Each row is a point. The points of each table are mixes of a few directions, plus a little noise. Count the directions of each table, and those that both share. Where both have some left over, give the other angles between the two spaces (their principal angles), to ten degrees, smallest first.

First (7 x 2):
.02, -.44
-.01, .06
.01, -.27
-.03, .94
.02, -.24
-.01, .14
.01, -.18
Second (6 x 2):
.19, .38
.18, .35
-.16, -.31
-.04, -.08
.15, .30
-.32, -.63
Directions: first 1, second 1, shared 0; angles 30

First (7 x 6):
.43, -.11, -.11, .64, .27, -.79
.34, -.09, -.09, .50, .21, -.62
-.32, .09, .08, -.47, -.20, .59
-.31, .09, .08, -.47, -.20, .58
-.18, .05, .05, -.27, -.12, .34
.33, -.09, -.09, .49, .21, -.61
-.28, .08, .07, -.41, -.18, .52
Second (8 x 6):
.12, .00, -.02, -.01, -.18, .01
-.40, .38, -.15, -.14, .23, -.27
.39, .06, -.21, -.15, -.64, -.12
-.17, .39, -.24, -.21, -.13, -.33
-.23, .43, -.28, -.22, -.09, -.37
-.02, -.61, .51, .43, .67, .56
.05, -.68, .56, .45, .65, .61
.29, .05, -.16, -.12, -.50, -.10
Directions: first 1, second 2, shared 0; angles 90

First (11 x 11):
-.02, .18, .53, -.18, .34, .79, .12, .01, .11, -.02, -.28
.12, -.05, -.38, .47, -.37, -.22, -.09, .48, -.10, .26, -.08
.28, -.29, -.08, -.07, -.06, -.22, .23, .33, .17, .15, .31
-.23, .09, .08, .03, .10, .35, .20, -.17, .20, -.16, .02
-.04, -.19, -.15, -.12, -.02, -.27, .22, -.07, .17, -.07, .36
-.56, .13, -.15, -.40, .14, -.31, -.12, -.45, -.26, -.21, .06
.22, .38, .47, .43, .06, .94, -.24, .20, -.04, .11, -.72
.45, -.12, -.18, .56, -.34, -.07, -.03, .44, .10, .23, -.04
-.42, .14, .03, -.47, .22, -.23, -.17, -.56, -.25, -.24, .02
-.15, -.14, -.20, -.37, .02, -.46, .03, .15, -.19, .11, .20
.36, -.10, .03, .13, -.08, -.30, -.15, -.36, .09, -.16, .14
Second (8 x 11):
.05, -.01, .12, -.02, -.18, .20, .31, .80, .57, .74, -.23
-.04, .00, -.07, .02, .15, -.14, -.22, -.57, -.40, -.55, .16
-.06, .00, -.08, .02, .16, -.15, -.26, -.68, -.49, -.63, .18
.01, .00, .00, -.01, -.04, .05, .07, .18, .13, .18, -.05
.01, .01, .03, -.01, -.05, .05, .09, .26, .19, .25, -.07
-.01, -.01, -.02, -.01, .03, -.02, -.05, -.12, -.07, -.11, .04
-.05, .01, -.09, .02, .13, -.15, -.23, -.62, -.44, -.56, .17
.06, .00, .10, -.02, -.17, .17, .28, .74, .52, .68, -.21
Directions: first 5, second 1, shared 0; angles 30

First (11 x 18):
.04, -.07, -.31, .01, .22, -.39, .24, .18, -.03, .32, .12, .08, .12, .44, .02, -.04, -.01, -.03
.28, -.14, -.17, .04, .21, -.05, .52, -.09, -.03, .07, .17, -.18, .26, .28, -.48, -.33, .58, .33
-.08, -.16, .35, .27, .11, .34, .16, .07, .00, -.04, .09, -.13, .11, -.12, .04, -.14, .08, .02
-.20, .06, .16, .03, -.21, .21, -.18, -.02, .05, -.08, .02, .17, -.06, -.24, .05, .20, -.44, -.21
.02, .04, .09, -.14, -.14, .28, -.33, -.03, .10, -.05, .04, .15, .00, -.11, .36, .01, -.27, -.02
-.04, .24, -.11, -.29, -.42, -.07, -.36, -.26, .05, -.21, -.25, .07, -.26, -.35, -.14, .25, -.12, -.07
-.05, .11, .28, -.05, -.11, .43, -.43, -.04, -.05, -.32, .01, .13, -.13, -.29, .18, .17, -.45, -.09
-.08, -.03, -.33, -.07, -.19, -.47, .23, -.04, .20, .39, -.10, .02, .06, .12, -.02, -.02, .22, -.05
.24, -.06, .03, .03, .32, .10, .12, .04, -.13, -.10, .11, -.14, .09, .21, -.08, -.21, .27, .23
-.05, -.01, -.29, .09, .19, -.54, .32, .13, -.11, .21, -.02, -.04, -.01, .31, -.29, .07, .12, -.08
-.08, .04, .29, .07, .02, .16, -.30, .05, -.05, -.18, -.19, -.15, -.18, -.24, .34, .04, .01, -.04
Second (11 x 18):
.00, -.02, .19, .09, .05, .20, .08, .19, -.04, .11, .11, .08, .13, .15, .07, -.08, -.06, .04
.00, -.28, .20, .18, .43, .64, -.35, .09, .06, -.18, .49, .28, .17, -.06, .78, -.03, -.94, -.21
-.01, .05, .06, .06, -.06, -.13, .27, .07, -.06, .12, -.09, -.12, .04, .11, -.34, -.07, .39, .10
.01, .29, -.20, -.36, -.43, -.34, -.24, -.10, .06, .08, -.33, .06, -.21, -.05, -.07, .15, .17, .04
.00, -.09, .00, .19, .15, -.12, .38, -.03, -.08, -.01, -.01, -.22, .05, .02, -.39, -.10, .38, .08
.01, .04, -.33, -.13, -.08, -.34, -.12, -.30, .06, -.18, -.19, -.13, -.22, -.24, -.11, .13, .11, -.06
-.01, -.01, .06, .11, .03, -.09, .31, .05, -.07, .08, -.04, -.14, .06, .09, -.33, -.09, .35, .10
.00, -.10, .18, .19, .15, .15, .26, .15, -.07, .07, .12, -.05, .14, .13, -.12, -.12, .10, .05
.00, -.05, .10, .08, .08, .13, .05, .09, -.02, .03, .09, .03, .08, .07, .04, -.06, -.05, .01
.01, .19, -.41, -.37, -.31, -.40, -.44, -.33, .13, -.16, -.30, .02, -.33, -.29, .11, .24, -.07, -.08
.00, .00, .13, -.03, .01, .28, -.22, .14, .03, .04, .14, .21, .08, .07, .37, .01, -.40, -.06
Directions: first 6, second 3, shared 2; angles 70

First (11 x 32):
-.11, .36, .19, .10, -.04, -.15, -.20, -.02, -.04, .14, -.05, .21, .06, .03, .41, .02, .08, .28, .03, .24, .28, .13, .05, -.05, -.02, .03, -.26, .20, .27, -.04, -.40, .09
.05, -.44, -.25, .17, .03, .48, .24, .00, -.01, -.26, -.11, .05, -.09, -.07, -.40, -.02, -.31, -.43, -.20, -.29, -.43, -.18, .11, .01, -.11, -.01, .28, .14, -.30, .00, .67, -.02
-.09, .49, .26, -.06, -.06, -.40, -.25, -.01, -.04, .26, .06, .08, .10, .07, .46, .02, .26, .42, .15, .30, .43, .18, -.06, -.03, .05, .02, -.31, .00, .34, -.02, -.66, .06
.01, -.01, .01, .05, .10, -.23, -.16, .02, .31, .07, .11, .01, -.03, -.18, .09, -.12, .03, .06, .08, .08, .03, .17, .04, .11, .06, -.02, -.08, .00, -.08, -.04, -.03, .00
.02, .18, .10, -.49, -.19, -.09, .20, -.03, -.52, .09, .03, -.32, .09, .38, -.13, .20, .29, .13, .13, -.04, .19, -.22, -.28, -.14, .08, .03, .09, -.46, .22, .14, -.37, -.11
.10, -.24, -.13, -.32, -.10, .22, .35, -.03, -.34, -.12, .00, -.31, .00, .23, -.45, .13, .03, -.23, -.02, -.27, -.19, -.30, -.17, -.07, .02, .01, .31, -.36, -.10, .11, .23, -.12
-.09, .21, .10, .20, -.04, .06, -.11, -.02, -.06, .03, -.11, .24, .03, .01, .28, .03, -.05, .12, -.07, .14, .13, .05, .11, -.08, -.08, .02, -.17, .30, .16, -.04, -.16, .09
.09, -.47, -.20, .27, .34, -.20, -.18, .11, .88, -.08, .21, .01, -.17, -.56, -.16, -.36, -.18, -.25, .03, -.05, -.33, .29, .19, .32, .07, -.07, .08, .08, -.52, -.09, .56, -.02
.00, -.04, -.04, -.11, -.12, .27, .22, -.04, -.36, -.08, -.10, -.08, .03, .22, -.19, .13, -.02, -.10, -.08, -.14, -.07, -.22, -.08, -.13, -.04, .02, .13, -.09, .04, .06, .07, -.03
-.06, .16, .06, .07, -.04, .01, -.07, -.02, -.07, .04, -.06, .13, .04, .03, .18, .03, .01, .09, -.02, .10, .10, .03, .03, -.05, -.04, .02, -.12, .14, .12, -.02, -.15, .05
.04, -.18, -.08, .11, .09, .02, -.03, .02, .24, -.07, .04, .02, -.06, -.17, -.08, -.09, -.11, -.13, -.02, -.05, -.14, .05, .06, .08, -.01, -.02, .04, .06, -.18, -.03, .24, .00
Second (11 x 32):
.11, -.03, .23, -.01, -.01, .16, -.06, -.01, .25, -.05, .05, -.14, -.02, .20, .01, .01, -.05, .10, -.05, -.04, -.09, -.09, .00, .03, -.12, -.02, -.05, -.04, .19, .12, -.15, .10
.09, -.68, -.38, .36, .33, .13, .01, .08, .68, -.25, .08, .08, -.21, -.57, -.38, -.31, -.38, -.50, -.10, -.21, -.53, .17, .23, .27, .01, -.07, .24, .19, -.67, -.12, .94, -.03
.03, .21, .25, -.13, -.09, .05, -.02, -.04, -.07, .05, .00, -.10, .06, .30, .11, .09, .09, .22, -.01, .04, .12, -.10, -.07, -.07, -.07, .01, -.10, -.08, .31, .10, -.38, .07
-.12, .13, -.21, -.03, -.05, -.19, .04, .00, -.36, .08, -.05, .13, .04, -.15, .03, .03, .09, -.04, .07, .07, .17, .08, -.04, -.06, .14, .02, .02, .02, -.12, -.10, .04, -.11
.23, -.30, .28, .09, .10, .31, -.09, .01, .68, -.17, .10, -.22, -.11, .17, -.11, -.10, -.21, -.01, -.14, -.15, -.34, -.10, .11, .15, -.22, -.06, -.01, .00, .09, .15, .07, .17
.13, .23, .53, -.17, -.13, .19, -.08, -.05, .11, .03, .02, -.25, .06, .55, .18, .14, .10, .35, -.04, .04, .08, -.20, -.08, -.05, -.20, .00, -.19, -.13, .56, .21, -.63, .17
-.02, -.08, -.12, .05, .03, -.02, .01, .02, .03, -.02, .00, .05, -.02, -.13, -.05, -.03, -.05, -.09, .00, -.02, -.06, .04, .03, .04, .03, .01, .04, .04, -.14, -.04, .16, -.04
-.03, .03, -.06, -.01, -.02, -.05, .01, .00, -.10, .02, -.01, .04, .02, -.04, .00, .02, .02, -.01, .02, .02, .04, .03, -.01, -.03, .04, .01, .00, -.01, -.03, -.04, .01, -.03
.08, -.17, .06, .07, .08, .13, -.02, .01, .31, -.06, .03, -.07, -.05, -.01, -.08, -.07, -.11, -.05, -.06, -.07, -.18, -.03, .07, .08, -.08, -.03, .01, .02, -.04, .04, .12, .06
-.18, .43, -.08, -.18, -.17, -.27, .07, -.03, -.71, .20, -.10, .13, .13, .05, .19, .16, .26, .17, .14, .17, .42, .03, -.12, -.18, .15, .07, -.07, -.07, .14, -.09, -.34, -.09
-.31, .28, -.51, -.07, -.08, -.43, .14, -.01, -.83, .17, -.13, .34, .10, -.38, .06, .06, .21, -.11, .17, .18, .38, .19, -.07, -.15, .32, .06, .07, .04, -.28, -.26, .12, -.24
Directions: first 3, second 2, shared 1; angles 90
